Each row of a before or after table is a point. The points were changed in one or more steps. Then noise was added and the rows were shuffled. The steps act on columns, c1 being the first. Write out the steps. A step turns or swaps two columns, mirrors them in a line or flattens them onto one, adds a multiple of one to another, or multiplies or shifts one. Angles are multiples of 10 degrees, from the lower column toward the higher: turns from -170 to 170, lines from 10 to 170 but not 90. Use the fewest steps. Two steps may share a column if one is a turn and the other turns, adds or multiplies; they go together, in the order done. Otherwise the lowest column goes first.

Before (8 x 3)
[-1.5 -2.2 0.9]
[-3.2 0.0 -1.4]
[0.2 -2.5 1.2]
[8.4 -2.0 -3.6]
[-2.4 -3.2 3.8]
[-1.5 -3.3 -1.9]
[-2.6 -4.2 1.7]
[-3.2 13.1 -3.4]
After (8 x 3)
[1.9 3.9 -1.7]
[2.2 2.0 1.2]
[1.4 0.4 -2.3]
[4.8 1.9 0.6]
[-7.3 3.2 5.9]
[-6.2 -8.3 -9.5]
[7.1 -0.8 2.3]
[2.0 1.3 0.1]
Steps: turn c2 and c3 by 140 degrees; turn c1 and c3 by 130 degrees

Before (12 x 8)
[3.7 4.5 0.4 3.5 2.3 2.0 -1.9 2.4]
[0.2 0.7 -2.4 -4.6 -1.6 -7.1 2.5 4.9]
[5.3 7.6 2.8 -5.9 9.1 -5.6 -3.4 2.1]
[-4.5 -2.2 1.6 0.6 0.0 -3.0 4.7 2.1]
[-0.8 4.1 -5.1 4.2 6.2 4.1 -2.5 3.7]
[2.2 -1.1 -5.3 5.0 2.4 2.6 8.3 -2.7]
[3.7 0.9 5.9 -5.4 -2.5 -0.7 8.5 6.3]
[6.9 0.5 -5.9 4.9 7.8 2.5 -3.7 -2.1]
[6.2 5.1 0.0 7.1 6.2 -0.6 -0.2 3.1]
[0.0 4.8 -4.3 -3.9 3.1 -5.9 3.0 1.0]
[-4.4 7.3 2.2 -1.3 -1.3 -0.9 0.9 -0.6]
[4.9 2.4 0.8 3.7 0.1 2.4 2.6 -0.2]
After (12 x 8)
[-6.2 -11.8 1.0 4.8 -2.1 3.9 4.1 -0.6]
[4.3 -7.2 1.1 -1.3 -2.3 -5.2 3.8 1.3]
[-5.1 0.8 -3.1 3.8 1.8 4.2 -2.5 11.1]
[7.8 -7.8 0.7 5.6 -2.3 0.4 1.8 2.2]
[5.0 -4.6 3.6 7.1 -4.7 -2.9 0.5 -3.8]
[4.8 -2.1 -3.1 4.2 0.7 -0.2 -2.7 1.0]
[-3.6 -5.5 7.5 -0.3 0.5 1.2 -2.2 2.1]
[3.7 -5.8 -1.5 3.6 0.4 -0.4 2.3 1.1]
[-1.1 -3.6 -1.1 -3.9 5.7 1.4 -0.8 -0.3]
[-5.6 -0.3 5.9 -0.3 1.8 3.1 2.2 5.3]
[0.8 2.1 0.9 -5.1 -0.8 2.6 -1.9 6.1]
[5.1 -1.1 2.0 3.0 -2.1 -3.3 -8.6 2.8]
Steps: swap c1 and c4; turn c2 and c5 by 140 degrees; turn c3 and c6 by 140 degrees; multiply c6 by 0.7; mirror c7 and c8 in the line at 70 degrees
